Rows are points. Any point is a mix of the corners, with weights that add up to 1. It lies inside the corners' shape when no weight is negative. Say inside or outside, and name the corners with a negative weight.

Corners:
(1): [-1.9  6.6]
(2): [ 3.9 -1.6]
(3): [-3.9 -3.0]
Points:
[2.1 4.9] -> outside (3)
[-3.5 -2.6] -> inside
[0.3 3.1] -> inside
[-4.7  3.9] -> outside (2)
[-1.9  5.3] -> inside
[0.1 6.2] -> outside (3)
[-1.1  4.9] -> inside
[-3.8  5.9] -> outside (2)

Corners:
(1): [ 3.0  3.1 11.2  4.0]
(2): [-0.3  0.9  1.5 -6.8]
(3): [6.2 2.3 0.1 4.4]
(4): [-2.9 -0.1 -5.4  2.3]
(5): [-5.4 -5.3 -2.0 -5.4]
Points:
[ 0.3  0.2 -1.5  0.8] -> inside
[2.6 2.6 9.0 3.2] -> inside
[-1.1  0.0 -0.5 -3.1] -> inside
[ 3.3  0.7 -0.2 -1.4] -> outside (1, 4)

Corners:
(1): [-5.7 -8.3  7.6 -0.1  1.2 -4.6]
(2): [-0.7 -5.0  6.7  3.4 -1.9  1.5]
(3): [ 5.2  5.7 -5.9 -0.7  3.7  1.6]
(4): [-0.3  8.4 -5.3 -1.7  2.6  3.8]
(5): [-6.8 -6.0 13.9 -1.0 -3.7 -0.6]
(6): [ 3.2  0.2 -4.9  3.4 -2.0 -0.2]
(7): [ 0.1  5.4 -1.1 -3.1 -3.7  9.0]
Points:
[-1.3 -2.0  2.6 -0.2 -1.2 -0.3] -> outside (2, 4)
[-1.9 -1.2  4.3  0.0 -1.4  0.6] -> inside
[-0.8 -0.4  0.7 -0.2 -0.5  1.9] -> outside (5)
[-0.4  3.5  0.4 -2.2 -2.9  6.6] -> inside
[-3.0 -0.7  5.4 -0.8 -2.1  4.0] -> outside (3, 6)
[ 0.4  1.6  0.5 -0.6  0.8  2.4] -> outside (6)

Corners:
(1): [ -7.8  -3.9  -9.6  -4.2   3.7 -12.4   1.7  -5.5  -0.8]
(2): [-1.9 -0.3  3.5 -1.4  2.1  5.5 -5.8 -0.6  9.5]
(3): [-2.7 -3.8 -4.3 -1.0  1.4  2.4 -2.9 -0.9 -0.5]
(4): [ 1.1 -0.5  6.7 -3.9 -4.7 -4.1  2.6 -0.1 -0.7]
(5): [-2.4  4.4  1.6  4.0 -5.3  9.8 -6.2 -0.8  6.8]
(6): [ 3.7  0.6 -5.4  5.4 -2.2  1.7 -6.9  2.5  5.8]
(7): [ 2.9  5.1  0.4  5.3  4.2  1.3  6.0  6.9 -2.7]
(8): [-4.2 -0.1  1.9 -6.2  0.3  1.4 -1.6  7.1  3.9]
(9): [ 1.9  3.1 -0.8 -5.5 -0.2 -5.7  3.1 -1.3 -2.6]
(10): [ 2.2  1.3  8.6 -1.8 -6.7  8.7  6.5  0.8  4.5]
Points:
[-1.6 -0.4  1.5 -2.9 -1.1  0.8  1.5 -0.3  1.0] -> outside (6)
[-2.2 -1.1  1.5 -4.2  0.8 -0.6  1.7  1.4  1.6] -> outside (5, 6)
[-0.8  0.0 -0.6 -0.5 -2.5  2.3 -4.3  0.2  5.0] -> outside (7)
[-1.5  0.9 -1.3  2.8 -1.4  6.2 -3.1  1.1  5.5] -> outside (4, 9)
[-0.6  2.3  4.8 -4.5 -2.1 -0.5  3.5  1.4  1.1] -> outside (3, 6)
[ 2.1  0.7 -2.4  2.8 -1.9  2.1 -4.0  1.7  4.8] -> inside
